Each row of a before or after table is a point. The points were changed in one or more steps. Then noise was added and the rows were shuffled. The steps act on columns, c1 being the first. Write out the steps. A step turns or swaps two columns, mirrors them in a line or flattens them onto one, adds a multiple of one to another, or multiplies or shifts one. Angles are multiples of 10 degrees, from the lower column toward the higher: turns from -170 to 170, lines from 10 to 170 but not 90. Use the fewest steps. Two steps may share a column if one is a turn and the other turns, adds or multiplies; they go together, in the order done. Otherwise the lowest column goes first.

Before, 8 rows:
4.9, -3.1
-0.2, -9.3
-0.8, 2.0
0.9, -3.3
-5.8, -2.7
0.2, 6.3
0.0, -3.1
-0.3, 2.6
After:
6.1, 1.1
-3.5, 5.1
1.9, 0.7
-9.1, -1.5
-3.4, -0.9
2.4, 0.3
-2.1, -5.3
-2.9, -1.5
Steps: turn c1 and c2 by -80 degrees

Before:
3.8, 2.2, 0.9, 3.1
4.0, 3.3, 2.3, 2.9
1.0, 0.7, 1.8, -1.6
4.5, 0.0, -2.1, 1.5
4.6, -1.4, -0.8, -8.3
3.9, 5.6, -2.0, -2.5
-8.4, 5.2, 1.4, 4.2
-0.7, 4.4, -1.6, 1.9
-6.1, 4.4, -1.1, -1.1
-0.9, 4.6, -0.6, 2.0
After, 10 rows:
10.2, 3.0, 5.3, -1.5
-1.0, 0.3, 5.7, 1.8
2.9, 4.6, -1.8, 0.3
-2.0, 4.3, -5.9, 4.9
3.0, 4.6, -5.3, 0.9
6.0, 1.1, -3.4, 2.8
-2.2, 5.7, 6.7, -1.0
-5.9, -3.8, -1.9, 6.7
-3.7, 2.7, -6.0, -1.0
-2.6, 4.7, 2.9, -1.8
Steps: turn c2 and c4 by 150 degrees; turn c1 and c2 by 160 degrees; multiply c3 by 3

Before:
-0.5, 6.9, 3.5, 3.7, -4.3, 4.3, 1.6, 3.0
1.2, -2.6, 3.0, 3.7, 1.2, 6.5, 3.6, -4.8
-7.2, 0.0, 4.1, 1.7, -7.3, 0.6, -4.6, -5.3
-2.1, -1.9, -4.3, 2.9, -1.7, -0.5, 4.9, 3.6
-2.0, -4.1, 1.2, 5.2, -4.3, 1.1, 1.7, 3.4
2.2, 4.7, 1.6, -1.0, 1.4, -3.2, -5.3, 3.1
-4.7, 0.0, 6.4, -3.7, -2.4, 8.6, -3.8, -2.9
1.8, 0.1, 5.4, -4.6, 1.1, -0.2, 0.6, -0.5
4.3, -4.0, -4.3, 1.1, -4.1, -3.6, 0.2, 0.4
After, 9 rows:
-2.7, 4.9, 3.2, -7.6, -1.9, 1.1, 2.9, 4.6
0.5, 1.1, 4.1, -1.2, 6.2, 1.3, -8.6, 6.5
0.9, 6.8, 6.3, -6.8, 1.9, -6.4, -5.9, 3.2
0.3, -1.8, 5.5, 1.7, -1.2, -4.3, 1.8, 0.1
5.5, 1.3, 1.6, 3.4, -0.6, 0.2, -0.9, -3.5
-2.4, -1.3, 1.2, -2.9, 4.6, 4.4, -0.8, -2.6
-1.8, 12.2, 3.4, -5.2, 4.8, 2.0, 0.4, -2.2
2.2, -6.9, -4.3, 3.3, 4.2, 2.2, 4.1, 0.3
-5.1, -1.5, -4.4, -0.4, 2.1, 3.0, 0.7, -3.1
Steps: turn c1 and c7 by 60 degrees; turn c4 and c6 by 110 degrees; add -1 times c4 to c2; turn c5 and c8 by -170 degrees
